Each row is a point. The last column is the point's height on a tilted bowl or saddle (a function of degree 2), plus a little noise. Along how many of its main directions does it bend up, bend down or stay straight?
In the rows, zero is written as 128.

Points (10 x 3):
[[164  91 100]
 [182  77  71]
 [153 148 141]
 [136 140 149]
 [ 90 110 132]
 [190  62  47]
 [ 95 169 158]
 [109 179 159]
 [112  62  84]
 [187  91  80]]
Directions: 0 up, 2 down, 0 straight

Points, 16 rows:
[[145 205 103 157]
 [ 83 123 154 156]
 [ 81 188  76 192]
 [191 151 129 128]
 [158  81 164 141]
 [111  59 119 154]
 [ 98 191 133 169]
 [131 182 186 169]
 [ 55 151 177 203]
 [141 126 118 122]
 [140 111 165 133]
 [179  97 183 151]
 [128 125 122 125]
 [ 55  83  61 208]
 [168 135 133 122]
 [108 210 178 199]]
Directions: 3 up, 0 down, 0 straight

Points (18 x 4):
[[156  95  92 124]
 [ 96 114 160 157]
 [121 183 112 138]
 [118 118  45  45]
 [ 96 167 126 140]
 [ 59  88 126 100]
 [124 140 154 131]
 [154 174 164  80]
 [ 86 114  67  31]
 [106 109 123 113]
 [ 89  85 114  80]
 [ 61  53 122  63]
 [249 159 115 188]
 [137 143  87 116]
 [148 117 132 136]
 [ 94 128 143 136]
 [170 100  83 140]
 [143 146 139 120]]
Directions: 2 up, 1 down, 0 straight

Points (23 x 5):
[[153  89 147 186 124]
 [227 128 152 206  41]
 [114 174 133 118 170]
 [189 120 170 164 104]
 [144 127 118 167 154]
 [103 116 112 135 167]
 [ 96  88  49  93  98]
 [147 152 120  62 161]
 [170 156 165 148 146]
 [222 169 182 114 119]
 [147 130 156 156 155]
 [152 235  87 144 172]
 [116  92 221 135 124]
 [154  84  71 157  90]
 [106 118  49  78 124]
 [176  73 152 149  81]
 [179 199 119 105 189]
 [107 180 127 134 176]
 [162 158 154 123 154]
 [152 148 134 116 164]
 [134 101 123 181 152]
 [ 91  14 113 135  78]
 [ 60 164 169 175 218]]
Directions: 1 up, 3 down, 0 straight

Points (24 x 5):
[[117 116  73 139 145]
 [133 170  69  27  81]
 [158 150 201  90  92]
 [ 98  78 174 104  88]
 [182 107 108  76 153]
 [109 158 173 112  84]
 [136 117 129 132 142]
 [216 112 165  84 135]
 [ 82  62  63 117 143]
 [179 100  58 162 158]
 [135 135 123 183 132]
 [ 38  62  93 156 128]
 [150 181  92 103 121]
 [176  99 112 140 159]
 [154 149  90 114 144]
 [177  61 151 143 133]
 [151 107 112  52 129]
 [105 118 136 135 125]
 [ 28 164 113  90   7]
 [179  81 118 205 140]
 [102  79 103 123 145]
 [126 180 100 127 107]
 [175 174 127  92 138]
 [178 123 210 170  93]]
Directions: 0 up, 3 down, 1 straight

Points, 23 rows:
[[115  84 100 115 135]
 [ 81 114 170 191 199]
 [152  51  49 126 194]
 [ 96 177 120 133 155]
 [164 204 126 103 148]
 [ 59  91 114 105 175]
 [116 120 183 135 134]
 [201 135 122 113 121]
 [147  92  75 152 151]
 [111 108 133  52 140]
 [207  88 111 137 144]
 [162 160 183  52 146]
 [ 93 173 125 149 163]
 [133 219 214 136 224]
 [ 94 161 154 163 167]
 [174  92  24  92 200]
 [ 95 141 104  82 144]
 [163 136 185 101 120]
 [134 168  51  88 171]
 [177 160 144 112 117]
 [151 143 184 188 175]
 [119  95 102 102 125]
 [ 74 181 131 158 194]]
Directions: 4 up, 0 down, 0 straight

Points (48 x 7):
[[123  97 173  39 122 145 111]
 [156 166 215 114 165  78 124]
 [ 99  50 150 133  95 102 136]
 [130  89 183 140 123 196  62]
 [ 82  98 108 171 137 147 100]
 [106  95  77 134 111 131 121]
 [105 123  60 133 106  86 111]
 [114 124 101 124 115 146 125]
 [150 210  99   7 130 100  71]
 [136 128 179  79 130 105 124]
 [153 147 128 215 156 126  99]
 [115 197 168  89 240  95 189]
 [160 147 200 127  94  84 100]
 [198 167 109 125 189 171 197]
 [148 173  80 135  98 148 109]
 [156  46 170 143  96 185  53]
 [189  89 196 158 142  85  83]
 [ 48 122 132 191 118  93  99]
 [131 102 104  94 142 172 115]
 [ 80 238 138 185 117 108  66]
 [181 133  87 140  76  94 108]
 [130 179 122  97 172 109 151]
 [ 75 168 111  67 137 146 123]
 [136 138 120 178 174 158 120]
 [183 119 107 129 107 116 125]
 [ 87 166 125 132 106 137 119]
 [160 159  72 122 121  68 100]
 [ 79  97 111 146 163  96 115]
 [ 76 111  72 148  62 129 139]
 [162 160 168  60 210 103 162]
 [145  74 135  92 126 133 119]
 [155 168 161 109 126 104 137]
 [167 196 167 102 211 139 224]
 [131 132  59 171 140 112  89]
 [137  86  66 142 143 144  89]
 [ 75  98 179 233 122 152   7]
 [106 103 186 162 139  23  66]
 [120  92 187  97 141  74 108]
 [130 149 108 153 186 116 140]
 [143 152 125 128  35 100 115]
 [155  48  99 171 129 144  57]
 [ 82 124 167 167 142  58  92]
 [ 97 139 202 101 137 106 106]
 [126  42 126 104 111 119 128]
 [153 116 159 173 104 189  71]
 [174 145 125 179 170 126 138]
 [ 70 116 210 139 113  82  89]
 [ 84 136 151 158 166 140 117]]
Directions: 1 up, 4 down, 1 straight

Points (43 x 7):
[[ 96 167 168 175 104 167 121]
 [106 105 116 110 177 122 113]
 [174 220  68  71  94 121 183]
 [110 133  99 128  94 146 146]
 [ 90 196 175  97 117  62  39]
 [142 107 106 203 158 149 123]
 [ 80 131 100 205 129 158 131]
 [203 117 105 114 195 133  98]
 [ 94 129  73 180 119 153 153]
 [167  99 161 144 113 168 146]
 [ 75  58 112 184 153 131  98]
 [ 64  95  98 153 180  64  57]
 [139 110 160  94 191 130 117]
 [ 99 109  94 156 120 174 136]
 [140 126  83 138 142  56  69]
 [132 190 122 155 131  82 109]
 [ 78 146  79 200 144 140 147]
 [153 117 134 145 133  87 112]
 [167  73 185 131 131 146 159]
 [ 91 145 137 161 168  75  89]
 [129 212 175 133  93 112  90]
 [ 95  54  81 155  74  84  73]
 [ 77 217 144 200 167 139 101]
 [126 140 124  99  77 129 117]
 [ 55 164 249 131 160  97  35]
 [163  66  99  43 158 145   8]
 [206  64 174 134  80 111 102]
 [204 151 123 138  78 157 113]
 [193  41 218 122 202  88 148]
 [155 123 132 189 138 163 149]
 [133 164 171 107 136 142 157]
 [ 93 158  93 188  85 152 138]
 [163 118 134 211 140 122 124]
 [ 95 102 195 103 103 123  99]
 [ 79 144  81 147 154 146 176]
 [ 82 168  21  17 118 174 228]
 [153  97 111 125 178 202 119]
 [148 149 103 140  93 133 141]
 [116 137 124 100 144  97 119]
 [ 97  80 180  91  88 135  76]
 [171 120 127 152 163 210 154]
 [192  89 172 111 146  95 117]
 [192 178 128  72 110 108 113]]
Directions: 1 up, 4 down, 1 straight
